Every row gives one point. Two turns around zero, p and q, are shown by what they do to some points. Write where each new point lands after one turn and then the other. Backwards means that the second turn is done in reverse. Each puzzle has new turns, and all numbers are rounded.

Turn p:
[-0.14 -2.43] -> [1.46 1.95]
[-2.85 -0.53] -> [ 2.67 -1.13]
[-0.53  0.75] -> [ 0.03 -0.92]
[1.36 1.05] -> [-1.71 -0.12]
[2.15 1.17] -> [-2.44  0.21]
Turn q:
[1.85 1.18] -> [ 2.18 -0.26]
[-2.54  0.42] -> [-1.70  1.94]
[ 0.68 -1.61] -> [-0.50 -1.68]
Where do these land?
p, then q: [ 1.31 -2.50] -> [2.01 1.99]
q, then p: [0.58 2.67] -> [-2.72 -0.23]
p, then q: [-1.59 -0.86] -> [ 1.29 -1.27]
p, then q: [-0.30  0.69] -> [-0.57 -0.49]

Turn p:
[-0.57  1.62 -1.61] -> [-1.68 -1.08  1.25]
[ 1.11 -0.46  0.09] -> [ 0.04  1.20 -0.13]
[-1.09 -0.61 -2.29] -> [-2.15 -0.99 -1.09]
[ 0.54 -0.55  3.81] -> [ 3.79  0.86 -0.03]
Turn q:
[-1.24  0.04 -1.74] -> [-1.51  0.09 -1.51]
[0.30 2.92 1.61] -> [-0.27 -2.56  2.14]
[ 0.26 -0.79 -1.84] -> [-1.08  1.55 -0.71]
[ 0.69 -2.17  1.97] -> [2.87 0.92 0.08]
Where do these land?
p, then q: [-1.21  0.40 -1.58] -> [ 0.62  0.09 -1.93]
q, then p backwards: [-1.17 -0.80  1.43] -> [-1.14 -0.79  1.46]
p, then q: [ 0.87 -1.08 -0.27] -> [-1.31 -0.51  0.10]
p, then q: [ 3.34 -2.05  1.96] -> [-2.81 -1.14  3.17]
p, then q backwards: [-1.79  0.73  0.05] -> [-0.91  1.32  1.07]
q, then p: [-0.05  2.80 -1.59] -> [ 1.15 -2.39 -1.82]

Turn p:
[-2.48 -1.61 -0.98 -0.90] -> [-0.80  2.88  0.34  1.20]
[-0.22 -2.28 -0.13 -0.90] -> [ 0.88  2.00  1.11 -0.25]
[ 2.59  2.83 -0.55  1.53] -> [-1.06 -3.64 -0.45 -1.66]
[1.20 1.51 1.12 2.09] -> [ 0.28 -3.01  0.14  0.40]
[-1.09 -0.44  0.54 -1.83] -> [ 0.69  1.77 -1.15  0.30]
Turn q:
[ 1.46 -0.25  0.19  1.42] -> [ 1.40  1.24  0.21 -0.84]
[ 0.35  1.58  0.72 -1.99] -> [ 0.16 -1.58 -2.09  0.47]
[ 0.30  0.26  2.65 -3.86] -> [ 0.81 -4.39 -1.46 -0.03]
[-0.72 -1.01 -2.35 -0.65] -> [-0.71  0.40  1.23  2.30]
[-0.54 -1.05 -0.35  2.12] -> [-0.43  1.56  1.61 -0.88]
[-1.15  2.66  0.31  2.34] -> [-1.87  2.05 -1.78 -1.76]
[ 0.30 -2.20 -1.17  0.61] -> [0.64 0.71 2.28 0.75]
Where do these land?
q, then p: [ 1.74 -0.65  0.89 -1.64] -> [ 0.99 -0.18  1.86 -1.56]
q, then p: [-0.72 -0.30  1.48  0.29] -> [ 0.75  1.44 -0.48 -0.12]
q, then p: [-2.83  1.15  0.70 -0.78] -> [-0.95  2.47  0.26  1.83]
p, then q backwards: [ 0.69 -1.31 -4.07  2.37] -> [-3.96 -2.47  0.17  1.60]
p, then q: [ 1.12  1.11  1.01 -0.24] -> [ 1.03 -0.07  0.98  1.24]
